Every row gives one point. Before rounding, the points of a table are all equally far from one centre. They may lie mostly on one side of it. Where is the centre, to within rounding?
(in the rows, 128 means zero)

Points, 7 rows:
[[ 80 120]
 [ 99 153]
 [ 88 143]
 [ 83 134]
 [131 162]
 [139 161]
 [139 161]]
Centre: [127 115]

Points:
[[111 148 110  80 108  97]
 [128 133 156 171 102 137]
 [103 105 117  72 151 161]
 [147 127 117 138 180  88]
 [110  86 103 141 128  87]
 [136 143 122  67 121 103]
 [123 155  78 140  94 134]
 [119 168 138 173 125 141]
 [108 145 177 142 133 111]
 [ 78 113 126 152 106 155]
 [149 181 124 131 103 131]
 [ 84  91  89 146 121 137]
 [ 86 133 101 109 180 112]]
Centre: [125 127 121 124 135 132]

Points, 16 rows:
[[140 133 148  41 114 106 134 136 140]
 [159 130 141  81 102 142 122 157 182]
 [155 116 134  69 116 146 164 131 170]
 [137  98 125 101 123 136 139  94 138]
 [135 122 148  87 144 126 165 170 136]
 [148 110 122 113 103 157 152 124 150]
 [170 118 107 105 109 131 144 102 150]
 [173 139 126 110  88 124 165 143 153]
 [155 118 137  97 143 125 156 114 191]
 [131  86 120  70 116 144 145 136 162]
 [165  91 125  98 113  75 140 108 158]
 [100 126 144  98 130 120 175 118 152]
 [152 155 120 108 115  97 165 173 156]
 [189 117 128 103 123 119 131 134 180]
 [153 125 144  73 126 104 143 131 205]
 [153 113 106  94 113 136 149 110 186]]
Centre: [137 122 131  97 116 107 136 138 154]

Points:
[[160 164 118  96 141 125 116 161 131 128 128 154 134 180]
 [183 148 126 129 133 124  99 122  92 109  82 171 149 174]
 [139 159 102  68 136  98 126 126  60 102 104 150 128 155]
 [146 154 128  89 156 133 128 154  85 130  83 181 123 164]
 [140 133 158 120 102  87 134 134 114 145 114 161 122 132]
 [135 148 102  90 155 142  85 146 123 122 112 158 134 153]
 [122 137  98  79 117 134 139 111 112  90  83 150 145 182]
 [165 141 116  85 116 139 121 148 110 114 123 186 158 163]
 [179 163 105 101 105 132 132 155 108 142  95 148 145 163]
 [138 146 129 101 126 131 154 169 106 102  98 145 112 172]
 [127 170 128 136 134  97 119 149 116 107  83 190 131 160]
 [152 144 114  90 133 140 127 142 102  90 105 133 176 187]
 [134 154  96  81 134 165 109 132  97 134  97 144 155 159]
 [173 139 106  84 169 116 131 141 121 110  91 166 117 164]
 [146 164 147  81 128 139 144 145 131 108 103 153 147 187]
 [126 145 127 112 136 122 133 168 113 123  83 171 141 184]
 [148 156 107  76 135 145 127 149 106 125  87 188 150 156]
 [163 162 127 128 135 112 136 168 109 110  72 176 158 147]
 [147 150 148  99 131 133 147 155  83 120  84 173 117 166]
 [151 153  97 122 117 140 118 128  97 128  99 142 140 201]]
Centre: [141 152 122 113 138 117 135 116 106 117 108 148 144 144]
